Each row of a before or after table is a point. One or more steps were done to the points. Then noise was added and the rows were shuffled. The steps act on how far a point lies along the listed directions, d1 being the first. What was done? A step turns or swaps two directions, mirrors them in a line or flattens them onto one, adds a multiple of one to another, or multiplies one. Angles are multiples of 10 degrees, from the lower direction toward the higher: turns from -170 to 170, lines from 10 to 170 but not 90. Use the fewest steps. Two steps may share a direction if one is a turn and the other turns, adds or multiplies; they go together, in the order done. Otherwise the lowest direction goes first.

Directions:
(1): -31  62  17
(2): 62  24  27
(3): 18  26  -64
Before (14 x 3):
-67  45  22
-1  -57  17
19  12  38
-20  26  -1
86  -40  43
58  12  -55
-1  41  -58
-10  35  -95
24  -39  36
-11  -4  -10
53  -28  12
-11  -37  41
-17  56  -2
5  45  -68
After (14 x 3):
-7  -31  37
7  38  -87
-59  41  49
9  -49  7
-15  22  10
7  45  -64
2  41  -52
18  -41  20
-23  51  11
43  12  -71
-3  4  34
31  -34  -8
51  -48  8
-3  0  -6
Steps: add -0.3 times d1 to d3; multiply d2 by 0.4

Directions:
(1): 58  24  42  -37  51  -24
(2): -25  -29  -34  -59  -3  -64
(3): 28  68  -67  5  -11  -11
(4): -8  -27  -47  8  80  28
(5): -9  1  10  71  22  -68
(6): 73  -58  -23  17  -26  -4
Before (10 x 6):
-46  57  21  9  6  5
8  -23  38  95  -17  -50
41  13  17  52  -45  -40
50  -46  -23  -54  76  -6
39  -29  8  76  -1  -7
68  2  -1  -33  29  38
24  -22  -15  84  12  -35
-67  35  -30  -20  -11  -3
-56  -12  -17  -9  -42  37
85  -55  28  -28  22  15
After (10 x 6):
42  -46  -43  21  13  -7
35  32  90  22  9  -14
75  -48  -66  9  -36  -2
53  -66  -13  17  -38  -6
4  12  50  8  41  -59
47  -52  -28  27  -26  -38
-23  -7  -22  -66  -1  17
54  39  27  46  28  -70
-54  0  5  -29  -9  54
-71  13  -27  16  -25  17
Steps: turn d2 and d6 by 160 degrees; turn d5 and d6 by 120 degrees; turn d3 and d4 by 150 degrees; multiply d4 by 0.7

Directions:
(1): 83  -17  44  19  -24  15  -86  18  -1  25  5
(2): -37  -89  31  -54  18  23  -25  -57  27  8  -2
(3): -42  -27  -24  -17  38  -30  -40  75  -47  43  -41
Before (8 x 11):
12  57  -19  20  -9  -16  78  -25  3  -30  12
26  4  5  11  -16  -2  -36  22  -28  27  -4
-30  5  1  -7  18  14  47  -42  17  -35  16
-19  -27  9  4  0  -14  -19  -1  8  10  -11
-13  52  -29  23  -5  -25  53  -3  22  -6  25
-50  -70  7  -26  53  -5  -25  -11  -15  17  -11
53  48  -21  50  9  -21  -30  93  -25  28  -8
-51  9  -41  -15  14  -13  44  -5  3  1  -14
After (8 x 11):
0  4  16  -2  9  22  27  -44  21  -30  21
-16  -27  7  3  2  -15  -20  -2  7  11  -12
14  53  -15  29  -14  -20  31  -6  25  -4  32
29  49  -35  43  17  -26  -13  94  -29  27  -13
1  7  -7  2  -5  -9  -16  23  -33  26  -8
38  55  -6  28  -20  -8  61  -28  6  -26  18
-24  -72  21  -19  43  2  -39  -15  -11  21  -4
3  9  -13  -1  -6  2  4  -11  11  6  -2
Steps: flatten d1 and d3 onto the line at 70 degrees

Directions:
(1): -3  -3  0  -8  41  -38  -37  -20  -15  -72  -66  27  30  16
(2): -69  -53  -6  -66  22  -26  34  12  23  -21  29  -19  -1  -3
(3): -25  -3  -19  -20  17  66  -95  14  6  -9  20  0  -22  -15
(4): -29  7  47  49  22  16  20  38  52  -22  -41  -6  -59  -3
(5): -6  33  28  24  30  -35  -10  6  -45  -24  38  -50  2  -72
Before (11 x 14):
12  -7  -13  -7  -13  22  -24  1  0  21  -4  19  1  11
-37  6  -10  -3  20  -4  -32  11  -5  -18  22  -25  -2  -33
26  19  -1  26  -3  10  24  21  -8  22  15  -10  1  -10
-28  5  8  -18  20  13  -22  17  -15  -29  0  -29  -11  -26
7  -8  -1  13  -13  -24  25  -8  -25  9  17  -5  22  -18
39  14  18  33  -35  -56  87  -5  -17  29  6  -1  14  14
-61  -33  -10  -44  0  15  32  13  18  -6  51  -4  -18  -14
-20  -27  -23  -26  -23  12  36  10  40  14  -33  28  -4  46
-11  6  -6  34  -9  30  -13  -9  -15  15  43  -25  -22  -28
-7  2  14  3  0  23  -13  4  -4  29  31  -17  0  -37
42  8  -13  0  -21  -48  50  -36  -25  23  -10  -1  50  8
After (11 x 14):
-8  17  13  56  8  15  -12  -4  -7  -7  13  -20  -27  -28
-3  11  -10  -21  -11  39  -22  8  -24  12  25  -27  -4  -20
-11  -19  7  -1  -11  -24  85  2  45  20  -23  -5  -4  22
-18  16  -18  9  -7  25  -31  14  2  21  34  -20  -12  -28
-19  -18  29  5  2  -75  96  11  9  -16  -1  -13  1  12
-64  -10  1  -22  34  29  -30  10  9  -49  19  1  -25  -27
-29  -18  -25  -34  17  -23  -12  -4  5  -44  -51  22  25  22
-4  10  31  25  10  20  -14  5  4  6  -2  -12  -13  -38
10  15  10  28  19  -15  30  22  -8  -10  -1  -13  1  -16
-18  -19  14  14  -10  -6  37  11  12  8  7  -5  -11  -10
12  5  7  11  -1  8  -18  4  5  0  -33  17  -3  10
Steps: turn d1 and d4 by -130 degrees; turn d1 and d5 by 60 degrees; turn d2 and d3 by 40 degrees

Directions:
(1): -67  26  -15  -36  -37  30  28  -38  -77  -67  55  -21  3  6  80  -45  -3  19  3  -13
(2): -39  81  -11  31  13  12  54  84  50  -62  3  2  40  50  -13  24  26  -4  35  35
(3): -10  -24  26  12  -31  2  31  74  30  5  -57  44  10  -73  60  -87  28  -18  -20  -31
(4): 67  39  1  -51  -23  45  -64  72  -48  -27  18  -26  22  -63  -41  -20  -34  -11  27  32
Before (13 x 20):
6  -34  0  15  -7  -23  -3  -32  1  40  -12  12  -17  -3  -5  13  -17  18  -30  -22
2  -11  35  -6  -23  0  12  42  29  29  -46  60  0  -72  80  -67  21  -15  -20  -22
-14  -24  10  17  17  0  3  -43  -4  31  -14  1  -17  25  4  15  -11  13  -9  -26
-3  -5  -2  16  5  -29  8  -6  -6  7  2  4  7  -1  -3  -6  -16  -4  -7  6
21  -17  1  -6  -9  7  -8  -3  -6  18  -12  14  4  -30  11  -27  1  3  -9  -22
16  11  -28  -27  -5  -6  -46  -48  -59  -11  52  -27  -7  15  -16  40  -30  21  29  19
2  -26  15  -32  -21  24  -32  5  -33  -9  -2  9  3  -59  18  -39  -13  10  -16  -8
-41  -7  6  39  14  -13  56  -37  17  16  -21  15  -17  19  29  -7  26  -2  -22  -21
-30  24  -20  23  15  -18  23  -61  24  -1  26  -19  -6  83  -12  52  14  8  15  -7
-16  35  0  22  5  17  41  69  41  -31  -24  9  27  -1  8  -11  28  -22  21  4
-2  -57  12  11  -9  -32  23  1  16  42  -36  39  -13  -55  35  -51  15  1  -28  -44
17  -3  20  2  -7  14  -3  46  17  13  -18  20  -4  -46  6  -28  3  -11  3  -10
-17  -9  0  -13  -3  14  -2  -15  -17  8  -3  17  -18  -10  24  -29  26  -6  -1  -4
After (13 x 20):
-68  10  -3  10  6  6  32  -19  8  -42  16  10  12  36  22  12  15  22  -4  3
1  -4  -2  12  6  -27  3  -6  -10  8  5  4  7  -3  -7  -5  -20  -6  -6  6
-16  33  -7  -1  15  15  4  -20  -6  -19  36  -14  -6  36  -11  34  -9  10  21  11
-29  1  -7  -13  1  12  6  -27  -18  3  8  12  -17  12  22  -13  27  -2  4  0
-12  -12  6  39  -12  -28  29  63  53  11  -44  44  13  -24  33  -23  29  -5  8  -10
-30  46  -16  -35  8  8  -3  -89  -47  -22  71  -14  -12  60  37  45  -19  23  13  18
29  32  -13  -38  0  38  -32  9  -47  -32  31  -34  12  -15  -25  10  -21  -12  29  18
-17  10  -15  7  8  1  16  -34  0  -3  14  1  7  32  7  12  8  16  0  -10
-3  -33  20  14  9  2  -8  -27  -4  41  -27  7  -18  0  8  -1  -12  5  -14  -34
-30  -14  -24  -8  15  -24  10  -95  -39  5  47  -14  -21  39  5  29  -9  30  -4  -15
16  -24  5  -13  -5  8  -19  -65  -53  28  4  -11  -31  -33  6  -16  -12  -1  -20  -17
-3  -29  -1  21  -2  -28  8  -33  7  34  -8  11  -14  11  -5  22  -13  21  -26  -19
57  -37  16  -10  -25  -6  -39  12  10  50  -37  15  -10  -68  -1  -42  1  -20  -12  -34
Steps: mirror d1 and d3 in the line at 20 degrees; swap d2 and d4

Directions:
(1): -64  -9  19  0  63  -1  13  41  53  -29  -30  -15  23  5  22  -34  42  81  -35  -14  -41  35  9  7  -31  -26  -15  -15  49  9  -13  -4
(2): 4  55  40  -22  32  9  -38  18  -13  -40  -32  -9  39  58  -8  73  24  -37  51  -32  -28  -3  -42  -23  35  -17  7  -22  33  -38  21  8
(3): 49  -11  26  -16  -95  -11  47  33  -44  -23  -41  34  22  14  7  -35  28  26  32  28  3  66  13  -5  16  -33  -10  -34  8  -4  1  -34
Before (13 x 32):
-1  -11  4  -3  -19  -7  33  15  2  -6  -15  7  13  -4  4  -30  20  31  -11  17  -10  29  11  15  -2  -6  -4  -10  1  8  -12  -7
1  25  11  1  20  9  -25  -5  -8  -8  -1  -7  6  18  -4  34  -5  -27  18  -17  -1  -14  -19  -10  15  -4  5  -6  1  -16  7  11
17  4  5  -3  -21  -2  4  3  -9  3  -9  8  5  -3  5  -12  1  7  7  4  0  12  10  -3  9  -4  0  -4  -2  4  -5  -8
-3  0  -5  7  9  4  -10  -6  6  -2  13  -11  0  -3  2  19  -12  -8  1  0  -4  -12  -1  -5  -4  11  7  9  1  -6  1  3
13  -1  -3  -2  -13  -1  -4  -1  -17  -3  5  7  1  9  -13  2  -4  -13  2  4  4  6  -5  0  6  -4  4  1  -5  -13  7  -3
-7  13  -2  -7  24  2  -23  -9  4  -1  -3  -9  3  14  -7  21  -9  -13  0  -17  -7  -23  -9  1  11  5  0  -1  8  -12  1  7
2  -5  -7  -6  -8  1  6  -9  -11  10  3  3  -6  -4  -3  2  -5  -11  0  2  6  -9  -2  3  5  15  6  4  -7  0  -5  0
-16  -12  6  0  9  -3  11  4  10  -4  -7  -7  -3  -3  1  -20  10  31  -26  -6  1  15  13  1  -17  -10  -9  0  10  7  -2  -1
-2  -14  -13  6  -10  -6  12  -1  -1  8  8  6  -7  -10  1  -14  3  2  -1  7  2  2  6  3  -9  -6  1  1  -13  3  -8  -2
-5  6  11  2  19  4  -8  2  6  -11  -1  -1  7  10  -3  15  4  -7  3  -10  -4  -3  -6  -1  0  -1  1  -2  8  -4  2  3
13  10  2  -6  -9  2  0  -3  -10  2  -6  5  -3  7  -6  15  -3  -16  10  2  -1  3  1  -2  3  2  0  0  -5  -7  6  -5
11  -26  -10  7  -37  -6  24  0  -1  11  -3  11  -1  -17  2  -41  -3  22  -12  15  14  22  21  12  -7  -2  -3  -6  -8  11  -7  -8
11  0  -1  2  -6  1  4  3  -4  2  5  5  -4  -2  -1  0  0  -2  1  7  1  3  2  -5  -4  3  -1  -1  -5  9  2  0
After (13 x 32):
-17  5  7  5  38  5  -14  -2  17  -7  5  -7  3  7  -3  17  1  -6  -5  -15  -7  -12  -6  1  -6  4  1  4  9  -1  1  8
17  0  1  1  -15  0  7  6  -8  -1  1  7  -1  0  -1  -1  2  -2  6  9  1  8  2  -5  -1  0  -1  -5  -4  8  3  -3
0  -2  -6  -7  -3  2  2  -10  -10  9  3  1  -5  -2  -4  8  -6  -15  1  -1  5  -13  -5  2  6  16  7  5  -7  -2  -4  2
-34  17  -12  1  72  7  -43  -20  27  6  13  -26  -6  8  -9  34  -18  -18  -17  -31  -11  -50  -14  4  1  18  4  13  8  -9  0  21
16  11  8  -9  -16  1  4  3  -13  -3  -13  7  2  11  -4  13  2  -11  14  3  -3  12  0  -3  5  -4  -1  -5  -1  -8  7  -8
-9  -17  3  1  -4  -5  16  2  5  0  -4  -3  -6  -7  1  -26  6  31  -26  0  6  17  17  2  -17  -9  -9  1  4  10  -3  -4
-21  4  -13  12  43  8  -26  -17  21  4  25  -24  -6  -6  0  32  -21  -16  -9  -11  -6  -34  -6  -4  -9  22  10  20  0  -5  1  15
45  -30  2  -2  -95  -11  46  13  -31  2  -22  31  8  -9  3  -53  7  24  10  31  20  52  25  8  6  -17  -6  -23  -9  7  -5  -26
33  -20  16  -11  -83  -14  63  31  -27  -15  -36  30  22  0  7  -54  33  43  8  38  -3  67  21  13  8  -23  -10  -28  0  8  -12  -28
19  0  3  -6  -25  -3  2  6  -23  -9  -4  12  7  14  -12  0  3  -9  8  6  2  17  -4  -2  9  -11  3  -6  -1  -15  8  -9
-23  28  6  5  59  12  -39  -10  12  -6  7  -19  3  16  -4  41  -8  -25  5  -28  -8  -29  -23  -7  7  2  6  2  6  -14  5  21
37  1  16  -10  -59  -6  22  16  -27  -5  -25  22  14  3  7  -25  12  16  21  15  1  38  15  -5  16  -17  -3  -18  2  2  -4  -21
6  -13  -11  4  -22  -7  14  0  -8  7  6  9  -6  -8  0  -14  3  -1  5  10  5  6  6  1  -5  -8  1  -1  -15  2  -7  -5
Steps: turn d1 and d2 by -20 degrees; multiply d3 by 3

Directions:
(1): 21  39  23  -12  -19  -33  40  34  -7  28  51  51  1  0  -20  -24  45  1  7  -10  -12  -11  -21  -42  45  -24  -44  47  3  -9  -10  -7  9  0  10  -43  53  18  41  27  -11  15  16  -5  4  16  9  -65  14  -31  6  -29  22  -31  -16  -30  46  51  -17  13  3  19  -2  5
(2): -6  7  14  17  -13  28  -13  45  61  -46  20  -27  8  -12  1  -3  15  -11  39  2  -22  -4  28  24  -51  3  -31  -42  -18  -18  -31  3  95  14  30  4  -9  37  4  20  -10  -27  62  -19  -7  31  -6  10  18  6  24  -13  15  -6  16  2  20  9  6  3  -55  -17  1  57
(3): -2  -19  7  -5  -26  18  8  18  6  -57  13  -19  3  -9  -14  23  2  12  -59  -20  41  -57  4  22  16  -40  -30  3  6  3  14  -1  14  -35  -12  58  27  -16  11  -26  -82  1  -46  7  -9  33  18  -13  16  2  45  -35  -39  29  -30  14  6  -24  -3  48  28  15  32  20
(4): -16  16  -44  26  7  22  17  -14  -70  -6  -6  37  -14  12  49  47  -14  21  -39  12  43  -25  -12  -18  -25  16  -34  30  26  19  -28  43  1  42  56  -18  1  64  -20  -1  -16  14  -5  -30  -4  8  -25  29  -5  -4  15  13  42  27  37  -1  32  8  2  11  23  -36  23  25
Before (8 x 64):
-11  -4  -5  17  9  25  -13  -13  -4  -9  -8  -20  16  -4  22  25  -24  1  8  8  7  2  8  2  -27  23  6  -19  0  6  -17  12  9  14  19  -3  -14  12  -24  2  15  -1  17  -19  -4  10  -3  20  0  14  5  10  17  5  23  6  9  1  8  -15  -1  -9  0  19
11  6  -3  -10  23  -20  -15  -6  18  59  -19  6  0  -4  -11  -41  9  -13  70  19  -48  63  3  -16  -14  40  33  -15  -14  -3  -5  -13  -9  12  2  -50  -38  5  -2  31  95  -9  66  7  6  -30  -9  0  -16  -5  -46  13  35  -42  18  -27  -21  23  -12  -41  -34  -10  -50  -26
-8  -3  -16  -11  10  -2  -3  -33  -42  25  -29  16  5  9  14  5  -20  13  -5  9  2  7  -25  -11  8  22  31  22  15  7  13  11  -45  3  4  -14  1  -20  -11  -4  18  7  -28  -7  0  -15  -12  15  -4  -6  -23  11  6  -3  6  -2  -10  -1  4  -14  30  8  -8  -15
3  -7  -16  6  7  2  -1  -10  -21  -10  -13  -4  -4  -8  21  25  -12  8  -9  2  11  -10  -9  -13  -10  17  -7  7  10  11  -7  17  -3  11  8  13  -4  18  -20  -3  -5  6  -1  -4  -3  2  -1  17  -10  8  4  16  10  26  14  16  -8  1  4  1  11  -14  10  -5
-1  -9  3  5  4  4  -18  9  25  -7  -14  -22  3  10  -14  -3  1  -2  19  -2  -18  9  7  16  -13  -3  -1  -23  -14  -18  2  -2  17  -1  3  7  -18  -6  3  -11  9  -12  26  -1  -5  -5  -10  -7  2  -10  2  -5  4  -1  10  -4  -9  -1  5  -13  -20  -5  -11  2
-14  19  -15  22  -6  12  21  22  -10  -13  25  25  8  -3  19  29  4  25  -24  -8  19  -28  2  -16  -28  0  -47  21  11  -12  -30  26  49  36  53  -11  16  56  9  10  -35  2  22  -23  -16  34  -5  -1  3  -17  31  -15  26  6  22  -15  45  6  -8  14  0  -14  25  50
-6  -13  14  6  3  7  -18  9  16  -13  5  -25  14  -1  3  -18  -5  -4  26  6  -18  14  4  15  -30  19  25  -30  -10  -8  -10  3  27  12  5  14  -28  8  -7  -2  20  -7  17  -4  2  -4  -9  13  -3  3  -1  17  5  1  12  18  -10  -6  6  -10  -31  1  -12  13
-13  8  9  18  -6  15  -25  11  44  -16  -2  -24  -2  3  20  -2  -1  -27  50  10  -22  28  16  13  -49  17  9  -44  -21  -11  -25  10  56  28  26  -6  -35  28  -3  31  25  -16  45  -32  -1  3  3  28  -7  20  2  5  26  -10  22  0  3  -4  15  -10  -51  -31  -16  22
After (8 x 64):
-9  -17  -4  -6  6  -10  -19  -44  -14  18  -33  -15  -9  13  10  6  -26  -14  -8  3  12  22  -10  3  11  5  54  -8  -3  12  23  0  -58  -6  -26  19  -28  -36  -11  -6  18  12  -46  -1  4  -30  17  22  -27  21  -18  14  -17  10  -9  8  -35  -35  10  -5  21  -5  -11  -46
2  17  14  -12  -15  -4  13  18  -1  3  17  22  14  -2  -5  -11  17  7  14  -1  -14  -11  -19  -13  12  0  -15  22  4  -11  -4  3  17  -2  17  -22  32  0  20  16  -9  -2  8  -16  -4  18  -4  -24  19  -21  2  -22  14  -22  -5  -15  24  27  -4  5  3  17  -4  21
-2  -4  -1  0  5  5  3  -25  -29  11  -5  -3  14  0  8  20  -20  8  -18  0  20  -6  -8  -13  16  6  11  12  8  13  4  5  -37  -5  -4  -1  7  -14  -12  -8  2  16  -22  -6  0  3  9  -5  -2  5  0  2  0  5  0  1  6  1  1  -5  32  12  5  -8
14  -15  13  -22  8  -16  -19  3  42  27  -15  -23  7  -12  -35  -41  10  -12  44  4  -35  37  10  7  4  11  34  -25  -18  -4  18  -28  -11  -26  -29  -3  -26  -33  6  12  52  -12  33  24  3  -17  11  -13  -7  0  -27  -9  -8  -30  -14  -15  -35  0  -14  -18  -21  12  -38  -28
1  -16  9  -9  7  -15  -5  -16  -22  17  -1  -5  10  5  -4  -19  -9  4  -3  1  -3  12  -17  -2  12  9  40  3  2  3  13  -3  -35  -3  -19  12  -13  -20  -3  -15  19  13  -27  11  7  -21  -1  -5  -12  -4  -13  18  -9  3  -6  13  -19  -8  0  -7  8  18  -11  -24
11  2  -7  -1  -1  -10  13  0  -22  -3  3  9  -3  -10  10  18  3  9  -14  -5  11  -18  -15  -24  12  4  -19  23  11  10  -4  12  -5  3  4  7  17  14  -6  1  -17  12  -6  -1  -2  8  6  -6  -6  -2  8  3  9  19  2  8  3  13  -2  10  17  -3  12  -8
-28  -19  -35  24  11  30  -7  -20  -21  -27  -21  -12  5  -1  30  48  -37  28  -49  -4  39  -23  11  14  -43  12  0  -4  15  1  -7  28  8  23  28  32  -22  21  -24  -22  -33  -1  -20  -9  -19  13  -6  45  -12  7  22  8  -6  36  22  11  -1  -43  3  8  19  -19  29  27
1  -12  -4  -3  10  -8  -13  -11  -4  13  -24  -11  0  15  -15  -2  -6  2  1  -3  -7  11  -5  6  10  -4  14  -5  -5  -10  16  -3  -26  -7  -11  7  -15  -23  1  -21  13  0  -3  8  -2  -19  -7  -10  -7  -11  -9  1  -2  3  3  -5  -19  -6  1  -15  5  4  -11  -24
Steps: turn d1 and d2 by 120 degrees; flatten d3 and d4 onto the line at 60 degrees
